Each point is reached from the start by the listed moves, each made once or not at all, plus a little noise. Say if it took an odd or an even number of moves. Then give how often each move was made.

Moves:
(1): [48,-1,23]
(2): [-1,52,-23]
Start: [-9,-24,16]
Points:
[-9,30,-9] => odd (0, 1)
[41,-29,41] => odd (1, 0)
[-10,-25,18] => even (0, 0)
[38,27,14] => even (1, 1)

Moves:
(1): [37,5,12,2,-2,4,7,4,9,10]
(2): [-3,47,-11,1,16,-5,5,0,-6,0]
(3): [-6,5,38,-11,6,3,-3,-5,3,-11]
(4): [-3,8,10,38,-1,-9,-1,18,1,-12]
(5): [4,-16,-4,2,45,-2,6,11,16,2]
(6): [1,3,-5,3,2,32,-4,1,-8,-5]
(7): [-5,-4,4,10,-4,4,47,-13,-7,-5]
(8): [3,-10,7,-7,-3,4,2,46,-23,-1]
Start: [-26,6,1,-7,-16,25,-4,-15,19,13]
Points:
[3,51,45,24,47,56,6,58,15,-1] => odd (1, 1, 1, 1, 1, 1, 0, 1)
[-32,5,7,3,-23,26,42,-27,11,10] => odd (0, 0, 0, 0, 0, 0, 1, 0)
[-35,-8,41,-6,33,26,45,-23,26,2] => odd (0, 0, 1, 0, 1, 0, 1, 0)
[-23,6,0,37,25,48,-1,14,30,-4] => odd (0, 0, 0, 1, 1, 1, 0, 0)
[15,41,14,28,38,18,13,60,20,10] => odd (1, 1, 0, 1, 1, 0, 0, 1)
[-31,13,13,43,-18,54,40,-6,2,-9] => odd (0, 0, 0, 1, 0, 1, 1, 0)

Moves:
(1): [22,2,7,-4,-6,3,11,-6,4,1,0,3,-8,3,-2,0]
(2): [-8,15,0,-12,1,-8,4,-8,-9,6,0,4,3,8,-3,-6]
(3): [8,1,17,3,5,-8,-7,9,-10,-1,-7,6,13,-8,-2,4]
(4): [2,7,0,12,-8,9,-7,-10,-3,6,-11,-8,-1,3,4,-8]
(5): [-2,1,6,11,14,-5,2,-10,3,-11,2,-1,-2,10,3,4]
(6): [-4,4,18,-9,11,14,-11,-1,0,10,10,7,-9,1,-5,-1]
(7): [-9,0,9,-1,15,6,21,7,19,4,-6,-10,9,-7,5,-10]
(8): [3,15,-7,4,4,-10,-6,19,11,6,-3,-9,-5,10,-12,-8]
(9): [-6,8,-6,8,-1,-6,-3,-8,19,-7,5,16,-2,-7,3,-8]
(10): [-1,-9,-7,6,4,-12,-5,-4,4,16,-4,2,-3,-2,1,0]
(11): [-4,0,6,4,-10,-4,7,-1,-5,3,12,-10,-10,-9,-2,-1]
(12): [4,5,0,6,-2,6,7,13,-17,5,2,8,-11,0,11,2]
(13): [7,-2,-5,2,5,4,1,0,-6,1,16,-4,12,1,-1,-3]
(14): [0,-5,4,3,-5,-4,-2,6,2,0,4,1,5,13,9,-9]
Start: [-7,-12,-3,12,-5,-12,-17,17,-9,-2,9,14,21,20,-10,12]
Points:
[-10,-12,17,27,43,1,-2,23,-6,22,30,16,17,22,5,4] => even (0, 0, 0, 0, 1, 1, 1, 0, 0, 1, 0, 1, 1, 0)
[8,14,11,25,-14,-60,-20,23,7,24,16,27,13,26,-20,-15] => even (1, 1, 1, 0, 0, 0, 0, 1, 1, 1, 1, 0, 0, 1)
[6,17,18,18,-15,-24,-27,11,-5,46,17,3,-7,46,-23,-21] => even (1, 1, 0, 1, 0, 1, 0, 1, 0, 1, 1, 0, 0, 1)
[12,-2,36,27,-9,-6,8,14,-5,12,-3,-4,23,2,-8,-2] => odd (1, 0, 1, 1, 0, 0, 1, 0, 0, 0, 1, 0, 0, 0)
[9,-15,-6,25,-15,-31,-17,4,19,9,14,36,12,26,0,-5] => even (1, 0, 0, 0, 0, 0, 0, 0, 1, 1, 0, 0, 0, 1)
[5,-6,2,46,-2,-3,-17,15,-30,-2,23,11,23,47,15,-2] => odd (0, 0, 0, 1, 1, 0, 0, 0, 0, 0, 0, 1, 1, 1)
[7,19,12,22,-9,-15,10,22,2,25,21,-20,25,41,-14,-34] => even (1, 1, 0, 1, 0, 0, 1, 1, 0, 0, 1, 0, 1, 1)
[5,1,24,49,-8,-11,-19,-4,-1,21,28,32,-21,31,11,-10] => odd (1, 0, 0, 1, 1, 1, 0, 0, 1, 1, 1, 1, 0, 1)
